Rows are points. The points of each table are mixes of a few directions, plus a little noise. How many directions does each table use, and how many do they share? Where both have some left over, give the other angles between the two spaces (their principal angles), to ten degrees, smallest first.
In the rows, zero is written as 128.

First, 6 rows:
[[ 41  86  84]
 [ 94 112 111]
 [219 174 175]
 [146 138 137]
 [121 125 124]
 [146 139 137]]
Second, 4 rows:
[[ 87  97 179]
 [111 115 149]
 [190 173  53]
 [125 126 131]]
Directions: first 1, second 1, shared 0; angles 70

First (6 x 4):
[[115 191 157 245]
 [141 119 124 115]
 [152  78 106  42]
 [156 124 126 129]
 [118 144 135 154]
 [ 89 112 121  85]]
Second:
[[113 139 133 144]
 [122 133 130 135]
 [130 127 127 126]
 [142 118 123 112]
 [187  84 107  61]
 [167 100 114  84]
 [ 36 196 160 232]]
Directions: first 2, second 1, shared 1

First (8 x 6):
[[107  57 105 134 181 124]
 [ 80 144 119 159 177 103]
 [186 137 146  93  58 155]
 [139 174 143 125  96 130]
 [180  72 128  91  90 158]
 [174 121 138  99  78 151]
 [ 40 143 108 184 224  84]
 [119 175 137 139 120 120]]
Second, 7 rows:
[[119 151 104 110 126 150]
 [217  99 157 141  92  55]
 [100 133 151  89 127 145]
 [102 141  98 115 176 173]
 [145 102 169 198  46  52]
 [126 108 132 108 205 155]
 [ 86 162  86 135 124 167]]
Directions: first 2, second 4, shared 0; angles 30, 60

First, 7 rows:
[[ 69 147 131 150 147 165 180 153]
 [120 147 138 171 134 147 136 162]
 [141 146 136 163 112 135 110 151]
 [ 91 108 104  19  94 116 136  44]
 [164 133 143 198 161 127 120 183]
 [204  91 126 132 159  81  91 130]
 [105 125 115  64  90 123 123  75]]
Second:
[[133  89 112  65 151  99 138  85]
 [131 108 120  97 140 114 133 106]
 [119 189 153 225  92 172 113 195]
 [129 121 125 117 132 123 130 121]
 [117 204 159 249  83 183 108 211]
 [136  70 104  35 162  86 143  64]
 [129 122 125 118 132 123 130 121]
 [128 130 129 131 127 130 128 130]
 [124 156 140 173 111 149 121 159]
 [133  91 113  69 150 101 138  88]]
Directions: first 3, second 1, shared 1

First (8 x 11):
[[100  89 128 102 141 129 119 126 157  71 156]
 [153 134  92 108 149 141 118 128  66  66 120]
 [ 48 140 111 110 152 120 172 170 132  96 126]
 [124 181  78 147 112 172 140 141  74 105  74]
 [201 117 180  60  84 155 155  89 166 187 239]
 [151  87 156 121 130 111 101 104 161 135 160]
 [146 113 162 136 150  79 121 125 136 174 141]
 [105 166 116 243 107 122  97 140 130 189   9]]
Second (9 x 11):
[[110  19  93 197 111  59 201  73 100  90  90]
 [121 170 150 128 153 129 103 110 114 121 121]
 [108  54 108 195 129  62 184  64  94  85  87]
 [151 191 139  68 124 188  85 191 170 166 169]
 [129  68  99 176 123  83 184  98 137  96 111]
 [143 194 146  81 136 175  84 169 154 154 157]
 [112 147 153  84 116 165  81 153  88 168 133]
 [148 212 146 105 157 157  94 148 170 130 151]
 [127  96 118 117 105 134 137 146 127 143 133]]
Directions: first 5, second 3, shared 0; angles 50, 70, 90

First (8 x 12):
[[128 140 134 138  96 122 113 181 111 137 106 117]
 [137 124 122 116 179 133 154  30 134 135 176 159]
 [144 147 130 128 154 124 144  59 101 162 169 163]
 [107 110 128 133  81 130 100 241 155  88  65  78]
 [110  77 112 104 173 148 144  84 198  67 133 113]
 [161 186 141 144 130 110 138  70  46 213 178 183]
 [ 99  73 115 111 133 146 123 168 205  49  88  81]
 [139 168 142 150  78 111 108 192  73 172 110 130]]
Second, 10 rows:
[[ 94 224  48 163 215 118 150 206  74  90  41  73]
 [141 168 133 145 107 115 121 153  77 170 125 138]
 [156  54 191 100  59 136 110  69 167 159 195 172]
 [132  37 162  91 109 149 124  63 212 100 175 142]
 [103  75 105 105 178 150 145 100 206  51 118 101]
 [124 146 116 136 140 125 131 143 116 124 114 121]
 [170 117 197 128  31 114  99 107  90 218 190 186]
 [121 146 112 134 145 126 133 143 119 119 112 116]
 [115 164  97 142 161 124 136 158 108 115  95 108]
 [126 147 118 135 134 124 130 142 113 130 115 123]]
Directions: first 2, second 2, shared 1; angles 70

First, 9 rows:
[[149 144 161  98  63 144  75 158 141  56 182  57  86 135]
 [142 119  50  69  79 119 138 127 147  28 131 103  93 178]
 [ 96 153  90 136 126 126 112 140 139 137 114 168 152 113]
 [115 103  34 139 178 109 217 103 122 132  71 124 146 176]
 [154 201  89 115 113 132  75 137 108 131  99 180 188  83]
 [ 79  91 195 158 129 137 129 142 152 150 172  95  81 135]
 [111 127 203 163 130 149 118 155 130 145 170  46 103 127]
 [147  96 232 157 167 128 130 101 110 205 133 160 132  92]
 [157 119  98 119 163 109 157  89 106 167  72 216 170 111]]
Second:
[[ 62 110 134 114 163 159 158 146 108 184 109 153 154  70]
 [185 123 120 137  93 118  70 138 158 108 131 118  71 138]
 [146 101 132 134 139 122 157 109 143 137 173 133 102 129]
 [101 125  34 120 146 124 145 128 147 156 108 205 143  96]
 [203 137 235 144  65 134  13 165 131  86 122  20  53 151]
 [174 114  92 135 109 111  97 126 163 117 138 143  81 132]
 [ 63 125  61 113 164 137 175 129 122 170 101 201 179  85]
 [144 165 138 136 119 106 146  95 110  76 136 104 166 192]
 [ 76 154 212 124 152 144 187 106  69 115 131  76 204 156]]
Directions: first 5, second 4, shared 1; angles 40, 50, 60
